Each point is reached from the start by the listed moves, each made once or not at all, plus a little noise. Is the number of moves made odd or even? Then give how often each move was made.

Moves:
(1): [-25  13  -4  13   7]
(2): [ -4 -19 -52  -5  13]
(3): [  9  23   0  -3 -14]
Start: [  0 -13  -4   1  13]
Points:
[  3 -10 -57  -7  12] -> even (0, 1, 1)
[-29 -19 -60  10  34] -> even (1, 1, 0)

Moves:
(1): [-1 14  6 -8 16 -6  4  2  3  6 -2  2  5]
(2): [-20   0  -4  -6  -1   8 -12   2   8   2 -10  -5  -6]
(3): [ -8  -2 -19 -13  -4 -12  13  11   5  -4   7  -9   6]
(4): [ -1 -17   6 -15   3  -8  11  -2   9 -12 -15  -1  -1]
(5): [ 12  20  23   1   8  12 -17   2  23   4   7   6  14]
(6): [ -8  -1  -3   8   6   7 -10 -10   4 -16  10   5   2]
(7): [  4  -4   3  17   7  -1  16   3   4   3 -19   4  -5]
(8): [ -3  -4   4  -6   8  10   2   0   3   2   0  12 -14]
(9): [  5   0 -13  -4  -6  -4 -10 -21   4   9  -5  11 -15]
(10): [ -1 -16 -12   7  20  16   9  -5   7  -5  -6 -17   1]
(11): [-12  -8   1   7  -9   7  21  -6  -6   1  -4  -7   4]
(12): [-11  15   1 -15  -2  17  -3   3  -1 -16   0   6   1]
Start: [ 14  -6  -3   5   2  -3  -2 -15  -1  -5 -13  -7   4]
Points:
[ 10 -37 -24  -1  25   8  -1 -53  22 -29 -30  -9 -10] -> even (0, 0, 0, 1, 0, 1, 0, 0, 1, 1, 0, 0)
[-14 -20  -8  22  35  20  36 -18  15   2 -55 -32   4] -> odd (1, 1, 0, 0, 0, 0, 1, 0, 0, 1, 1, 0)
[ -5 -40   8  14  16  12  38 -30  13 -27 -42   5 -10] -> odd (0, 0, 0, 1, 0, 1, 1, 1, 0, 0, 1, 0)
[ -4 -27 -29  -6  22  26 -14 -39  22   4 -34  -6 -31] -> even (0, 1, 0, 0, 0, 0, 0, 1, 1, 1, 0, 0)
[-37  -6 -38 -33  25  32  22 -28  22 -10 -32 -14 -14] -> even (1, 1, 1, 0, 0, 0, 0, 1, 1, 1, 1, 1)
[ -2 -56 -33  -2  21   5  60 -35  26 -10 -56 -13 -18] -> odd (0, 0, 1, 1, 0, 0, 1, 1, 1, 1, 1, 0)
[-12  10  10 -15  15  25  22 -15  -2 -12 -19   4  -1] -> even (1, 0, 0, 0, 0, 0, 0, 1, 0, 0, 1, 1)
[ 26   6  19   4  36  -4  -6 -40  45 -11 -36  20   4] -> even (1, 0, 0, 1, 1, 1, 1, 0, 1, 0, 0, 0)
